Each row of a before or after table is a point. One or more steps were done to the points. Then noise was added and the rows were shuffled. The steps act on how far a point lies along the listed directions, d1 being the first. Name the steps. A step turns or swaps two directions, mirrors them in a line or flattens them onto one, adds a multiple of one to another, or multiplies one. Angles are multiples of 10 degrees, from the lower direction toward the higher: turns from -170 to 170, lines from 10 to 170 but not 90. Use the fewest steps. Two steps may share a direction if one is a turn and the other turns, adds or multiplies; they go together, in the order done. Otherwise the lowest direction goes first.
(in the rows, 128 means zero)

Directions:
(1): [ 96 175]
(2): [175 160]
Before (12 x 2)
[[166 113]
 [ 65  70]
 [132 121]
 [147 172]
 [115 151]
 [190 134]
 [163 142]
 [134 103]
 [100 121]
 [ 83 158]
 [215 207]
 [145 184]]
After (12 x 2)
[[ 77 109]
 [133 134]
 [168 137]
 [161 106]
 [197  35]
 [141  83]
 [109 108]
 [102 143]
 [132  68]
 [ 77 201]
 [189 111]
 [137 152]]
Steps: mirror d1 and d2 in the line at 130 degrees

Directions:
(1): [150 135 144 203]
(2): [170  73 166 112]
Before (8 x 4)
[[128 154 110 179]
 [ 94 146  92  38]
 [106 211 100 194]
 [149 101 129  84]
 [137  92 151  70]
 [120 173 110 180]
 [103 193  86 133]
 [ 82 173 107 129]]
After (8 x 4)
[[152 130 130 185]
 [107 118 128  59]
 [150 175 137 226]
 [128 120 114  76]
 [148 147 135 195]
 [124 188 104 178]
 [ 99 170 120 168]
 [ 76 188  75  90]]
Steps: turn d1 and d2 by 40 degrees

Directions:
(1): [120  95 105 150 212 108]
(2): [101  54 164 160 104 154]
Before (12 x 6)
[[127 118 180 127  53 142]
 [130 104 163 140  42 164]
 [134 144 138 131 126 133]
 [117 114 143 110  89 145]
 [169 218  75  95 191 103]
 [ 85  91 132 154  71 164]
 [130 129 123 126 147 111]
 [106  93 152 160 120 140]
 [142 157 127 118 144 108]
 [122 112 171 125   7 156]
 [113  99 129 134 124 150]
 [102  98 163 118  57 149]]
After (12 x 6)
[[112  71 141 161 187 108]
 [125 145 109 138 175 108]
 [127 128 142 141 124 135]
 [ 95 108  78 158 189 120]
 [120  66 112 170 199 123]
 [131 141 132 117 112 121]
 [ 98  78 115 140 197 109]
 [102  34 120 175 201 112]
 [131 129 156 125  94 131]
 [137 146 175 117  14 179]
 [127 133 101 120 159 130]
 [111  95 123 126 162 127]]
Steps: turn d1 and d2 by -120 degrees

Directions:
(1): [ 39 178 145 154 107 128 135  96 168]
(2): [141  78 167 148 186 115 176  95 184]
(3): [100  78  77 145 116 150 154  62  76]
Before (10 x 9)
[[110 172  95 115  54 106 107 126 104]
 [ 73 147  88 142 102 136 105 121  88]
 [123 157 181 113 143  96 118 152 179]
 [ 71 124 187 173 194 128 175  53 219]
 [138  62 173 171 182 127 160  84 168]
 [147 104 186 143 185 134 161 120 185]
 [142 182 105 121  83 140  64 170 107]
 [117 146 149 114 126 129 116 145 125]
 [140 131 178 155 170 103 165 120 174]
 [126 138 169 125 144 105 163 130 181]]
After (10 x 9)
[[216 115 118 114 130 130  86 175 111]
 [184 120  92  97  84 100 114 146  83]
 [130 135 146 110 128 129 115 154 115]
 [ 86 191 163 156 124 111 140 123 163]
 [ 70 172 178 150 136 139 141 114 184]
 [136 105  80 124 116 136 103 140  63]
 [  8 222 135 153  98 145 108  84 154]
 [ 45 138 166 185 126 136 135  72 170]
 [ 92 179 154 123 104 110 141 139 162]
 [113 174 167 106 123  99 100 161 164]]
Steps: turn d1 and d2 by -70 degrees

Directions:
(1): [ 51 155 123  74 105 106 182  98 165  99  77 115]
(2): [ 81  89 113 164  61 133 133 171  56 152  81 130]
(3): [ 84 134 115 205 178  81  91 110 118  77 120  81]
(4): [107 118 174 158 128 144 138 225 201 100 133 136]
(5): [136 114 222 162  71 140 114  59 135 103 124 139]
Before (14 x 12)
[[ 85 144 171  90 107 119 183  61 192  78  98 113]
 [100  97 127 131  58 111 146 152 112 139  98 131]
 [ 75 102 109 213 166 126  89 200 163 106 102 111]
 [121 145 133 144 184 101 108 202 184 113 136 118]
 [132 129 183 189 116 117 109 125 160  81 158 106]
 [123 128  93 132 155  83 165 195 161  95 132 130]
 [ 80 142 175 175 134 118 135 168 209  95 125 106]
 [152 153  16 130 197 103 116 101  63 139 145 116]
 [ 82 130 126  99  94 140 157 138 120 121  97 127]
 [167 152 127 100 149 129  88 130 170 153 181 146]
 [144 144 148 120 170 109 122  96 175 103 136 139]
 [ 81  89 118 244 131 102  86 165  68 126  95  92]
 [175 137  99 103 122 101 116  18  73 147 158 144]
 [120  89 145 167 147 127 119 226 145 123 136 149]]
After (14 x 12)
[[ 57 130 111 173 179 113 113 173 209  83  97 105]
 [ 64 114 142 122 137 107 159 198 186  99 104 133]
 [ 97 120 181 194  82 115 123 132 138  84 128 101]
 [138 118  94 113  84 103 127  36  42 157 126 144]
 [ 93 123 129 165 146 102 116 226 138 129 112 122]
 [149 117  89 149 160  89 147 205 146 108 150 132]
 [141  98 139 181 121 124  98 149  88 145 118 147]
 [ 43 162 132 143 173  74 139  88 189  66  87  76]
 [177 147 140 105 170 152 113 120 155 116 175 133]
 [ 99 153   7 122 160  94 141 104  52 137 102 112]
 [125 120 178 208 145 132  99 184 185 111 158 113]
 [161 144 145  90 140 106 138 102 194 113 156 130]
 [ 97 115 110 132  66 129 104 179  97 173 114 145]
 [237  97 185 190 162 161  75 115 131 131 203 133]]
Steps: multiply d1 by 1.3; turn d1 and d2 by -140 degrees

Directions:
(1): [ 94  79 173 125 152  93 188 120 152  96  86 108 206  94  81 191 100 139]
(2): [126  80  61 135 120 129  91  70  93 150 132 188 198 192  78 135 141 106]
(3): [124  87 164 168 142 186 196 109 104 102 203  83 133 159 115  73 132  74]
Before (8 x 18)
[[142 108  84 107 127 125  71 121 121 166 132 147 152 161 110 141 114 131]
 [136 178 125 122  90 118 106 131 136 140 133 127  84 127 165  97 132 134]
 [113 151 151 105 129 126 150 137 146 124 110 135 108 105 131 129 132 135]
 [112 117 201 165 158 156 211 136 112 107 193  67 103 135 123  74 117  97]
 [127 151 144 147 133 138 147 138 104 122 130 130 105 113 133 107 145 107]
 [128 148  77  87 108  58  35 139 142 164  49 203 147 123 110 202 124 155]
 [ 90 104 184 139 159 150 207 151 154 106 158  67 154 125 121 147 109 110]
 [112  99 168 166 141 138 214 142 121  70 157  67 150 147 117 119 121  84]]
After (8 x 18)
[[138  61  30 118 127 123  42  61  94 186 132 201 222 213  64 156 123 109]
 [138 192 157 122  96 112 125 152 155 131 131  99  58  96 190  98 122 144]
 [120 169 245 158 156 164 226 187 140 100 199  18  26  90 178  48 109 110]
 [117 131 181 168 139 142 213 164 129  67 166  49 110 131 145 105 125  89]
 [ 99 143 221 137 160 156 220 190 172  98 159  27  99  91 162 132 104 122]
 [112  92  36  93 112  49  27  93 122 171  40 248 233 162  56 227 130 143]
 [112 177 185 100 131 123 168 166 166 111 108 102  71  70 155 126 125 147]
 [132 168 168 145 131 146 158 159 115 113 127 111  79  92 152 100 140 117]]
Steps: add -0.3 times d3 to d1; multiply d2 by 3

Directions:
(1): [171 224 178 167 182 114 126 139 179 143 196 198 116  69 121 108 127 127
 168 113 123 122 165 156]
(2): [110  95 102  92 103  74 115 164 173 114 183  84 148  45  57 117 195 133
 103 106 134  73 137  83]
Before (11 x 24)
[[139 115 124 103 116 102 110 160 149 119 156 107 141  75 102 127 141 142
  119 104 128 122 135 106]
 [ 97  65  96  96  91  97 114 138 117 110 139  63 144  92  87 123 183 135
  114 135 114 123 114  96]
 [127 137 128 136 134 137 116 139 153 129 131 148 134 105 116 113 116 125
  143 112 125 106 131 145]
 [140 126 142 145 126 126 134 116 121 138 107 129 120 154 141 127 123 120
  137 111 133 140 123 124]
 [142 183 163 130 146 108 117 167 173 126 200 159 147  58  69 109 152 136
  133 105 125 103 161 105]
 [ 76   7  72  75  66 121 118 116  97 116  99  45 163 160  83 164 146 151
   87 128 129 103 104  89]
 [149 170 121 139 150  83 108 184 176 129 235 152 145  39  83 112 156 135
  143 101 117  67 167 103]
 [106  64  91 119 119 171 123 111  68 120  81  98 125 205 154 137 114 128
  111 127 130 153  92 139]
 [117  93 109 119 112 155 138 124  94 118  76 105 143 189 162 161 106 114
   95 142 142 126 109 117]
 [130 119 118 115 113 133 124 111 100 105 109 127 123 135 148 142 131 121
  124 139 110 123 114 112]
 [145 146 121 109 138  82 122 168 181 134 207 133 159  37  78 107 175 122
  136  94 124  81 152  92]]
After (11 x 24)
[[123  98  97 144 120 182 131 116  45 132  66 129 130 238 200 153  56 130
  131 153 116 158 109 135]
 [145 139 146 144 131 110 131 127 143 137 135 132 123 121 123 120 138 121
  139 101 133 126 132 120]
 [132 133 123 116 130  99 127 160 167 116 170 116 154  76  97 138 161 118
  102 112 144  76 143  98]
 [121 126 144 134 122 185 136 110  67 127  65 142 134 218 161 143  73 133
  123 147 123 176 113 131]
 [130  88 114 105 103 139 118 133  98 119  90  99 135 151 148 143 102 139
  114 125 126 157 113 119]
 [120  83 100 116 109 172 142 107  61 136  52 114 143 220 184 145  82 115
  126 142 123 163  99 122]
 [121 125 123 137 128 153 119 128 129 130 100 144 131 141 138 121  98 123
  141 122 124 123 120 152]
 [ 84  28  79  72  75  93 111 137 136 117 149  51 169  99  48 152 176 153
   90 111 129  76 122  80]
 [135 133 124 115 120 115 120 123 125 106 141 131 126  96 126 133 152 122
  126 131 112 105 125 106]
 [ 92  51  90  98  86 116 120 127  93 110 108  60 142 128 108 130 164 134
  111 144 114 141 104 102]
 [125 114 108 115 140 102 108 159 161 119 202 114 134  63  71 108 186 132
  119  90 131  90 135 117]]
Steps: mirror d1 and d2 in the line at 140 degrees
